Every row gives one point. Examples show where two turns around zero, p and q, send a point. Write where each new point lands after one turn and then the other. Backwards means that the second turn is done in reverse. Each puzzle has new turns, and all numbers are rounded.
In the rows, zero is written as 128.

Turn p:
[ 88 130] => [ 90 140]
[106 134] => [108 139]
[139  98] => [131  96]
[178 150] => [182 137]
Turn q:
[153 156] => [163 115]
[147 120] => [128 107]
[147 143] => [149 116]
[132 104] => [107 116]
[ 61 117] => [ 93 186]
Where do these land?
p, then q: [142  75] => [ 77 107]
p, then q backwards: [ 97 172] => [ 74 128]
p, then q: [156 152] => [155 103]
p, then q backwards: [113 118] => [127 110]
q, then p: [131 123] => [123 124]

Turn p:
[129 140 103 117] => [127 150 114 113]
[106  62 131 157] => [121  93  96 186]
[148 167 166 126] => [135 127 181 107]
[120 123  88 178] => [ 92 162 112 167]
[145 115 134  98] => [162 120 121 117]
[120 161 147  92] => [131 117 143  79]
Turn q:
[ 85 117 176  70] => [ 80  89 182  98]
[127 105  98 163] => [149 114  93 156]
[150 124  98 132] => [143 137  95 120]
[125 173 140 124] => [107 165 147 132]
[154 120 129 152] => [163 135 123 134]
Where do these land?
p, then q: [140 132 143  89] => [141 127 129  86]
q, then p: [108 108 138 152] => [129 122 132 166]
p, then q backwards: [145 120 115 200] => [ 90 175 138 172]
p, then q: [160 111 135 136] => [160 146 134 135]
q, then p backwards: [136 117 108 102] => [106 133 119 102]
q, then p: [ 80 180 129  88] => [ 66  87 120  96]

Turn p:
[ 85 117 123 111 102 156 150 146] => [123 105  83 113 115 147 143  97]
[118 138 157 159 114  81 137 143] => [ 75 134 155 102 113 128 113 130]
[101 118 121  91 116 109 160 123] => [129 120  99  78 145 136 132 124]
[162 138 111 177 168  89 128 156] => [ 81 131 153 157 139  95 121 182]
[160 117 180 106 118 101  94 149] => [139 130 161 117 103 164  74 153]
[140 157 132 171 151 123 144  67] => [120 150 180 137 167  92 152 103]
[104 159 127 106 115 157  96 137] => [142 158 108 143 105 165 147 115]
[140 113 133 134 172 149 145  86] => [148 119 142 149 182 108 122 108]
[131 138 100 124 101 150 147 146] => [132 106 111 126 109 130 168 134]
[139  83  94 101 123 165  77 128] => [191 128  86 157 101 113 107 135]
Turn q:
[151 134  92 139 115 145 134 158] => [151 115 129 123 114 142  91 158]
[161 141 128 101 152 163 174 128] => [184 170 140 125 137 148 138 144]
[100  86 173 136 106 106 140 114] => [116 106 101 112 112 108 180  97]
[104 171 159 102 107 136 152 129] => [113 153 142 127 106 177 162 121]
[148  99  97 123 102  96 107  91] => [100 125 125  87 134  78 117 152]
[100 160 166 139 145  87 116 156] => [ 96 108 145 186 116 138 156 116]
[160 155  92 169 166 161  88 124] => [146 133 161 149 147 116  49 114]
[ 96 125 122 116 143 132 156  94] => [122 173  97 128 127 125 140 115]
[130  81 124 127 115 126  84 158] => [122  68 111 113 158 122 119 133]
Where do these land?
p, then q backwards: [136 112 156 158 135 100 130 115] => [147 146 118 144 125 124  90 106]
p, then q backwards: [148 225 128 146 100 112 145 119] => [144 176 186  73 102  98 149 106]
q, then p: [ 99 102 120 159 130  98 134 158] => [117 117 106 118 103  74 126 132]
q, then p backwards: [ 86 134 128  87 155 132 124 155] => [107 157 127 109 173 152 136 154]
q, then p: [113  97 115  89 135 129 152 106] => [122 133 107 127 155 133 166 164]
q, then p: [135 133 131 141 126 203 138 120] => [193 142 158 148 130 139 140 130]
p, then q: [149 115 113  99 155 123 103 134] => [143 101 150 148 136 131 100 146]
p, then q: [128 151 132  87 107  95  94 111] => [130 139 175 119 136 175 129 150]
p, then q: [137 111 120 218 112 149 141 111] => [ 90 119 109 127  86  70 174 104]
p, then q backwards: [151 101 136  94 122 138 119 150] => [140 121 106 140 117 148 138 170]

Turn p:
[147 150 163  95  95 156 100 110  95  99 155] => [129 146 136 125 144 137  79 173 112  75 152]
[121 152  94 113  92 147 152 106 100 153 155] => [118 151 113 154  97 166 154 144 121  84 131]
[167 133 106 117 169 138 137 133  98 156 127] => [150 133  62 117 123 117 135 117 134 109 119]
[129 135 107 132 142 137 166 103 124  83 141] => [125  89 118 121 130 141 158 169 147 119 140]
[ 97 131 134 184  94 117 110 125 143 129  86] => [113 121 190 117  98 140 117  89 153 143 125]
[152 103 152 173 131 110 168 120 181 134 177] => [122 145 127 168 151 117 147 146 190 183 158]
[150  95  78 165 161 100  92 148 125 133 151] => [ 81 110  82 134 156 120 121  88 160 141  94]
[ 98 112 143 123 179  93 122 107  90 128  95] => [122  97 121  88 133  95 148  84 100 121 164]
[148 100  83 112  98 133  87 136 160 120  94] => [103 119 119 118 108 161  83 127 107 167  83]
[ 96 172 143 100 118 134  89 146 155 161 101] => [166 160 167 120 139 154 118  94  86 127 104]
[155 148 168  92  82 110 146 151  95  99 133] => [118 174 147 100 123  94 116 189 115 100 130]
[ 76 105 166 130 175 160 166 151 170 144 120] => [190  96 153 173 135  92 160 113 112 166 139]
Turn q:
[113 131 115  88 157 111  99  97 129 103 136] => [114 143 124 110 140 131 128 168 108  94 168]
[133  88  95 120 111 142  80 101  98 144 157] => [126 147 134 164  67 155 132 145 111 118 165]
[101  99 148 125 162 136 146 168 170 144  92] => [122  62 128 128 158 112 100 100  99 115 112]
[158 163 108 129 111 116  88 154 140 155 103] => [159 106 128 143 131 144 103 175 157 162 126]
[ 98 136  97 163 144 118 156 171 122  99 144] => [108 151 113 124 140 103 117 129  83 160  82]
[148 166 169 112 164 159 170 143 107 141 160] => [106 130 119 114 171 182 171 101 143 123  91]
[175 116 156 103  90 156 162 150  85  86 162] => [132 146  75 102  81 149 178 105 154 110  85]
[126 156 128 147 135 139  97  91 110 139 114] => [130 137 178 122 128 141 142 148 137 145 151]
[143  97 174 169 161  92 165  93 120 152  77] => [181 124 168  94 156 125 112  51 118 130 153]
[113 154 141 155 103  98 115 181 160 161 139] => [150 102 107 178 163 102 129 138 135 175 112]
[ 93 128  94 101  87 132 133 124 111  92 135] => [ 83 147  99 114  89  97 129 148 132 135 139]
[133 100 114 173  79 147 102  96 137  86 122] => [147 149 164 137  64  77 135 139 135 116 120]
[129 130 125  79 162 118 152  95 176 161 123] => [106 119 127 133 178 144  88 116 150  81 159]
Where do these land?
q, then p: [127 136 142 106  96 120 109 120 119 105 133] => [115 144 127 139 129 130 155 155 130 144 103]
q, then p backwards: [155 130 156 161 121 138 118 113 102 187 112] => [ 94 143 136 167 132 146 132 103 181 148 110]
p, then q: [ 65 162 124  71 126 170 184 140 113 113 114] => [160 138  86  73  86 140 152  75 133 146  78]
p, then q: [142 134 138 165  98 116 106 122 166 118 136] => [123  87 156 157 159 126 145 139 136 116 131]
p, then q: [152  96 108 156 112  91 109 109 159 133 104] => [ 90 101 146 172 134 129 121 129 145 132 171]
p, then q: [149 191  73  50 124 169 144 118  76 107 106] => [103 117  80  54  49 143 115 162 134 131  74]
p, then q backwards: [158 120 135 138 142  87 156 115 155 141 155] => [112 176 136 118  99  98 136 120 105 136 148]
p, then q backwards: [121 108 145 131 104 123 112 203 147 116 138] => [110 150  98 188 126 142 142 140 171 116 131]
q, then p: [163 108 157 152 135 121 151 110 105 107 119] => [144 144 110  96 119 151 119 169 122 126 156]
p, then q: [ 92 104  88 160 160 163 167 119  91 130 115] => [138 158 118 136  76  80 101  79 127 105 123]
q, then p: [129 118 158 157 169 141 106 116 162 146 108] => [136 111 119 117 142  78  99 136 143 135 170]
q, then p backwards: [ 90 126 138  71 143 147 111 121 132 152 123] => [108 106 113 132 132 119 124  76 104  93 153]
p, then q: [159 105  88 117 104 146 101 109 154 124 186] => [ 99 104 177 154 116 126 114 156  87 158  96]
q, then p: [ 90 154 142 156 159  59 117 175 111 113 142] => [135 146  54 108 122  96 169  88 128  95 116]
